Rows are points. The ring and each string are closed loops that go straight from each point to the next, and from the last back to the first. Before rounding, they use only three directions, however many columns there are. Count how often each string passes through the ring. Passing back the other way cancels.

Ring (7 x 4):
[[ 0.25 -0.29 -0.44  0.08]
 [ 0.07 -0.27 -0.54  0.50]
 [-0.30  0.00 -0.33  0.69]
 [-0.38  0.24  0.06  0.41]
 [-0.23  0.36  0.41 -0.28]
 [ 0.03  0.09  0.12 -0.60]
 [ 0.20 -0.13 -0.17 -0.48]]
String:
[[-0.05 -0.48 -1.00  0.87]
 [-0.05 -0.40 -0.84  0.51]
 [ 0.01 -0.01 -0.10  0.13]
 [ 0.25 -0.09 -0.09  0.23]
 [ 0.46 -0.37 -0.44  0.14]
 [ 0.36 -0.52 -0.76 -0.12]
 [ 0.14 -0.39 -0.66 -0.19]
 [ 0.15 -0.33 -0.55 -0.32]
 [ 0.24 -0.43 -0.64 -0.61]
 [ 0.05 -0.27 -0.51 -0.35]
 [ 0.10 -0.03 -0.07 -0.20]
 [ 0.26  0.05  0.19 -0.31]
 [ 0.40 -0.24 -0.21 -0.63]
 [ 0.28 -0.45 -0.66 -0.49]
 [ 0.14 -0.32 -0.55 -0.17]
 [ 0.00 -0.22 -0.47  0.01]
 [ 0.11 -0.34 -0.62  0.10]
 [-0.02 -0.04 -0.18  0.09]
 [ 0.17 -0.04 -0.06  0.29]
 [ 0.15 -0.26 -0.47  0.64]
 [-0.02 -0.42 -0.88  0.83]
 [-0.16 -0.43 -0.97  0.71]
 [-0.10 -0.42 -0.93  0.95]
 [-0.02 -0.34 -0.74  0.93]]
Times through: 3
String, 17 rows:
[[-0.32  0.23  0.10 -0.08]
 [-0.07  0.15  0.14 -0.06]
 [ 0.02  0.37  0.59 -0.41]
 [ 0.01  0.19  0.29 -0.94]
 [ 0.03 -0.13 -0.26 -0.77]
 [ 0.06 -0.16 -0.32 -0.36]
 [ 0.09  0.04  0.04 -0.06]
 [ 0.33 -0.10 -0.04 -0.12]
 [ 0.20 -0.05 -0.05  0.08]
 [ 0.02 -0.09 -0.24  0.16]
 [-0.03 -0.10 -0.29  0.23]
 [ 0.00  0.01 -0.09  0.37]
 [-0.20 -0.05 -0.35  0.93]
 [-0.57 -0.12 -0.74  1.04]
 [-0.39  0.01 -0.35  0.45]
 [-0.52  0.21 -0.10  0.41]
 [-0.57  0.53  0.44  0.18]]
Times through: 2

Ring (7 x 9):
[[ 0.16 -0.14  0.12 -0.37 -0.15  0.07 -0.22  0.22  0.30]
 [-0.09  0.01 -0.12 -0.54 -0.29  0.49 -0.12  0.38  0.17]
 [-0.44 -0.11 -0.48 -0.36 -0.05  0.81  0.23  0.53 -0.14]
 [-0.47 -0.80 -0.50  0.12  0.41  0.46  0.34  0.52 -0.25]
 [-0.08 -0.64 -0.13  0.43  0.72 -0.15  0.40  0.16 -0.09]
 [ 0.38  0.36  0.30  0.18  0.47 -0.41  0.30 -0.21  0.25]
 [ 0.47  0.39  0.40 -0.04  0.22 -0.40  0.07 -0.18  0.38]]
String:
[[ 0.36  0.94  0.27 -0.07  0.25 -0.14  0.37 -0.23  0.27]
 [ 0.75  1.47  0.64  0.00  0.33 -0.57  0.39 -0.58  0.49]
 [ 0.56  0.29  0.49  0.13  0.38 -0.62  0.10 -0.27  0.40]
 [ 0.28 -0.49  0.24  0.14  0.36 -0.42 -0.04  0.04  0.25]
 [ 0.16  0.03  0.11 -0.09  0.17 -0.05  0.08  0.08  0.20]
 [ 0.45  0.96  0.37 -0.37 -0.08 -0.09  0.07 -0.18  0.43]
 [ 0.52  0.45  0.46 -0.37 -0.15 -0.27 -0.22 -0.10  0.52]
 [ 0.36 -0.19  0.33 -0.34 -0.16 -0.21 -0.37  0.11  0.44]
 [ 0.10 -0.79  0.08 -0.20 -0.02 -0.08 -0.33  0.32  0.26]
 [-0.06 -0.88 -0.08 -0.05  0.16  0.02 -0.13  0.37  0.10]
 [ 0.02  0.15 -0.03 -0.36 -0.09  0.29  0.02  0.23  0.17]
 [-0.02  0.58 -0.07 -0.66 -0.38  0.58 -0.01  0.26  0.21]
 [-0.22  0.40 -0.26 -0.86 -0.59  0.90 -0.12  0.48  0.14]
 [-0.34 -0.14 -0.36 -0.61 -0.35  0.81 -0.07  0.57  0.02]
 [-0.28 -0.93 -0.30 -0.10  0.13  0.32 -0.04  0.52 -0.04]
 [-0.18  0.04 -0.22 -0.29  0.00  0.47  0.17  0.33  0.02]
 [-0.37  0.70 -0.44 -0.61 -0.25  1.01  0.35  0.41 -0.07]
 [-0.60  0.25 -0.65 -0.49 -0.14  1.14  0.40  0.58 -0.24]
 [-0.68 -1.01 -0.70 -0.04  0.25  0.77  0.27  0.73 -0.34]
 [-0.46 -1.23 -0.48  0.15  0.41  0.35  0.18  0.59 -0.23]
 [-0.16 -0.22 -0.20 -0.05  0.25  0.27  0.24  0.28 -0.02]
 [-0.20 -0.44 -0.24  0.06  0.35  0.22  0.26  0.32 -0.07]
 [-0.26 -1.09 -0.29  0.29  0.54  0.06  0.21  0.40 -0.14]
 [-0.07 -0.14 -0.13  0.02  0.32  0.14  0.28  0.20  0.01]
 [-0.10 -0.26 -0.16  0.35  0.67 -0.02  0.51  0.12 -0.10]
 [-0.02 -0.65 -0.08  0.62  0.92 -0.33  0.51  0.06 -0.10]
 [ 0.10 -0.62  0.04  0.59  0.88 -0.46  0.41  0.00 -0.01]
 [ 0.07 -0.77  0.02  0.39  0.64 -0.34  0.19  0.13  0.04]
 [ 0.13  0.13  0.07  0.02  0.31 -0.06  0.25  0.03  0.14]]
Times through: 5
String (25 x 9):
[[ 0.05 -0.82  0.01  0.42  0.67 -0.35  0.21  0.13  0.03]
 [ 0.29 -0.23  0.23  0.42  0.69 -0.54  0.30 -0.12  0.16]
 [ 0.03 -0.67 -0.01  0.16  0.40 -0.16  0.08  0.20  0.08]
 [ 0.10 -0.36  0.05  0.08  0.33 -0.14  0.10  0.13  0.13]
 [ 0.44 -0.10  0.38  0.15  0.38 -0.55  0.02 -0.13  0.34]
 [ 0.27 -0.51  0.23  0.11  0.32 -0.40 -0.07  0.06  0.26]
 [ 0.14 -0.09  0.09 -0.09  0.17 -0.05  0.05  0.11  0.20]
 [ 0.21  0.39  0.15 -0.26  0.01  0.05  0.07  0.04  0.26]
 [ 0.04 -0.42  0.01 -0.08  0.16  0.00 -0.02  0.23  0.15]
 [ 0.09 -0.87  0.08 -0.21 -0.04 -0.07 -0.37  0.35  0.26]
 [ 0.08 -0.20  0.06 -0.62 -0.43  0.28 -0.41  0.36  0.33]
 [-0.10 -0.34 -0.11 -0.64 -0.43  0.49 -0.35  0.49  0.22]
 [-0.15 -0.69 -0.18 -0.16  0.07  0.24 -0.07  0.43  0.05]
 [-0.08 -0.30 -0.12 -0.13  0.14  0.21  0.09  0.29  0.06]
 [-0.17  0.49 -0.22 -0.51 -0.20  0.66  0.18  0.31  0.06]
 [-0.23 -0.73 -0.25 -0.07  0.18  0.27  0.05  0.44 -0.03]
 [-0.60 -0.73 -0.62 -0.27  0.01  0.85  0.15  0.72 -0.23]
 [-0.72 -0.25 -0.76 -0.34  0.00  1.12  0.39  0.70 -0.33]
 [-0.42  0.18 -0.47 -0.24  0.11  0.77  0.45  0.41 -0.18]
 [-0.21 -0.23 -0.25 -0.05  0.25  0.33  0.27  0.31 -0.06]
 [-0.27 -1.08 -0.30  0.22  0.47  0.11  0.16  0.44 -0.12]
 [-0.53 -1.97 -0.54  0.70  0.96  0.01  0.35  0.59 -0.40]
 [-0.34 -1.16 -0.38  0.70  1.01 -0.08  0.58  0.31 -0.32]
 [ 0.00  0.16 -0.07  0.17  0.50  0.03  0.49  0.04 -0.01]
 [-0.01 -0.30 -0.06  0.09  0.37  0.00  0.21  0.17  0.05]]
Times through: 2
